Each row of a before or after table is a point. One or more steps were done to the points. Then noise was added and the rows were shuffled. The steps act on columns, c1 being the first. Name the steps. A step turns or swaps two columns, mirrors them in a line or flattens them onto one, adds a multiple of one to another, or multiplies or shifts one. Angles are multiples of 10 degrees, from the lower column toward the higher: turns from -170 to 170, lines from 10 to 170 but not 90. Use the fewest steps. Two steps may share a column if one is a turn and the other turns, adds or multiplies; they go together, in the order done. Otherwise the lowest column goes first.
(in the rows, 100 means zero)

Before:
[[93,107],
[13,73],
[122,82],
[34,148],
[84,58],
[64,137],
[116,73],
[98,94],
[116,25],
[82,87]]
After:
[[150,87],
[72,104],
[92,143],
[72,113],
[181,91],
[100,105],
[49,156],
[160,168],
[110,121],
[110,97]]
Steps: turn c1 and c2 by -150 degrees

Before:
[[112,80,90],
[23,81,121],
[103,98,55],
[52,131,142],
[110,122,95],
[31,48,142],
[66,53,73],
[67,80,97],
[148,121,57]]
After:
[[100,95,39],
[72,55,48],
[119,84,89],
[74,94,95],
[78,149,155],
[132,174,128],
[164,161,150],
[153,119,61],
[128,131,97]]
Steps: mirror c1 and c2 in the line at 130 degrees; multiply c3 by 1.3

Before:
[[127,174,93,83],
[60,58,39,73],
[149,47,85,67],
[160,101,150,116],
[118,131,109,47],
[78,80,101,32],
[90,118,143,106],
[83,149,76,92],
[127,102,176,61],
[96,38,64,102]]
After:
[[117,80,85,158],
[115,178,78,91],
[171,111,100,106],
[141,160,116,134],
[104,62,60,90],
[108,199,97,131],
[130,132,176,144],
[98,145,142,88],
[136,81,38,73],
[62,134,153,152]]
Steps: turn c1 and c4 by 110 degrees; shift c2 by 30

Before:
[[104,141,133,97,101,88],
[118,104,125,160,105,192],
[141,108,134,138,104,81],
[149,114,69,60,107,99],
[123,136,38,62,105,127],
[148,108,123,46,87,92],
[133,109,108,51,105,62],
[115,69,116,99,85,88],
[150,117,103,47,16,76]]
After:
[[142,109,113,73,64,138],
[125,136,84,68,130,35],
[104,141,107,40,102,133],
[150,115,123,27,188,106],
[132,109,135,117,140,114],
[119,103,5,69,45,107],
[150,116,106,108,130,69],
[114,70,110,135,110,118],
[148,108,105,103,153,124]]
Steps: turn c4 and c5 by -120 degrees; add -1.5 times c2 to c4; turn c3 and c6 by 100 degrees

Before:
[[78,117,133,50,158,121,120,76],
[56,150,86,99,97,98,78,86],
[104,98,137,78,93,105,78,70],
[74,52,110,123,125,98,133,143],
[109,50,133,93,143,130,131,144],
[111,105,102,126,146,158,129,132],
[61,46,62,40,97,149,67,139],
[93,112,111,34,137,138,118,141],
[115,135,96,40,195,88,92,84],
[87,114,82,88,106,69,114,87],
[87,93,43,34,127,121,78,134],
[55,96,131,128,116,92,115,157]]
After:
[[140,49,118,94,119,130,180,148],
[124,113,115,34,128,138,106,141],
[99,96,94,78,93,106,80,84],
[97,114,96,87,114,71,99,82],
[144,105,112,126,120,158,125,128],
[104,53,114,122,135,99,183,139],
[131,118,98,50,154,120,105,89],
[70,150,93,99,132,99,28,83],
[72,46,108,41,126,149,120,121],
[182,134,94,40,149,88,57,84],
[81,95,123,128,145,93,119,161],
[111,92,105,34,127,121,84,112]]
Steps: turn c1 and c5 by -50 degrees; add -1 times c2 to c7; flatten c3 and c8 onto the line at 70 degrees

Before:
[[109,65,87,76,118,118,107,8,122],
[112,81,109,125,75,129,92,114,115],
[127,109,72,113,93,9,100,108,108],
[108,91,61,85,91,113,123,80,119],
[120,87,101,112,153,121,102,115,123],
[79,86,86,109,127,121,82,122,121],
[89,74,81,79,116,76,26,74,124],
[48,89,111,94,153,117,113,134,109],
[122,78,110,68,86,105,95,123,114],
[125,113,85,82,148,98,114,124,49],
[98,38,78,152,88,113,70,136,124],
[118,103,109,107,84,128,118,121,110],
[100,102,104,87,91,95,115,133,112]]
After:
[[49,118,79,96,151,85,87,133,109],
[98,40,96,81,121,56,157,135,125],
[111,70,71,88,87,92,122,117,115],
[112,79,86,112,133,127,78,8,122],
[116,95,69,82,85,87,90,121,111],
[123,72,93,129,101,96,82,122,113],
[91,86,128,162,129,102,144,75,126],
[127,102,195,88,90,101,108,109,107],
[99,98,103,97,92,89,81,134,112],
[108,87,100,94,94,67,71,78,120],
[125,134,109,104,136,74,76,125,50],
[76,101,84,105,131,68,120,123,121],
[121,115,80,88,154,86,108,114,122]]
Steps: turn c2 and c5 by -30 degrees; turn c3 and c6 by 110 degrees; add -0.5 times c8 to c6; turn c4 and c7 by 140 degrees

Before:
[[91,53,74,131,75,120,65,128,122,58,81],
[132,80,129,129,131,96,93,123,94,101,122],
[140,119,74,86,93,113,126,80,99,94,57],
[102,61,114,127,105,82,104,96,128,115,102],
[108,121,88,115,118,144,94,81,118,76,87],
[99,111,120,105,112,137,105,119,84,70,58],
[139,53,103,96,93,113,126,126,117,93,80],
[90,95,138,77,108,78,85,67,62,87,130],
[75,94,120,68,113,131,97,126,111,65,101],
[82,50,65,103,106,111,60,117,107,118,105],
[126,63,64,59,93,78,64,94,131,114,66],
[119,104,112,71,85,122,58,116,111,108,89],
[107,69,91,66,143,116,110,110,71,68,57],
[108,128,89,65,114,61,77,84,88,117,113]]
After:
[[87,107,90,65,113,110,141,114,99,116,115],
[104,141,120,103,109,83,66,80,105,72,70],
[130,94,118,70,114,78,81,78,104,63,79],
[102,76,136,75,107,105,128,135,100,87,106],
[90,125,90,115,114,65,70,120,100,74,90],
[99,74,112,126,104,111,111,102,98,115,66],
[75,104,60,59,93,89,142,101,97,112,58],
[121,62,65,104,105,63,116,87,101,118,56],
[66,88,104,96,90,112,72,70,100,89,60],
[95,110,92,64,142,98,83,87,101,66,6],
[116,81,76,131,80,58,107,74,99,60,78],
[72,74,128,126,131,97,112,70,99,102,67],
[80,110,112,73,83,52,110,81,99,107,112],
[60,146,71,85,96,107,71,111,101,96,92]]
Steps: turn c1 and c8 by -170 degrees; turn c2 and c11 by 50 degrees; add -1 times c5 to c11; turn c6 and c7 by -130 degrees; multiply c9 by 0
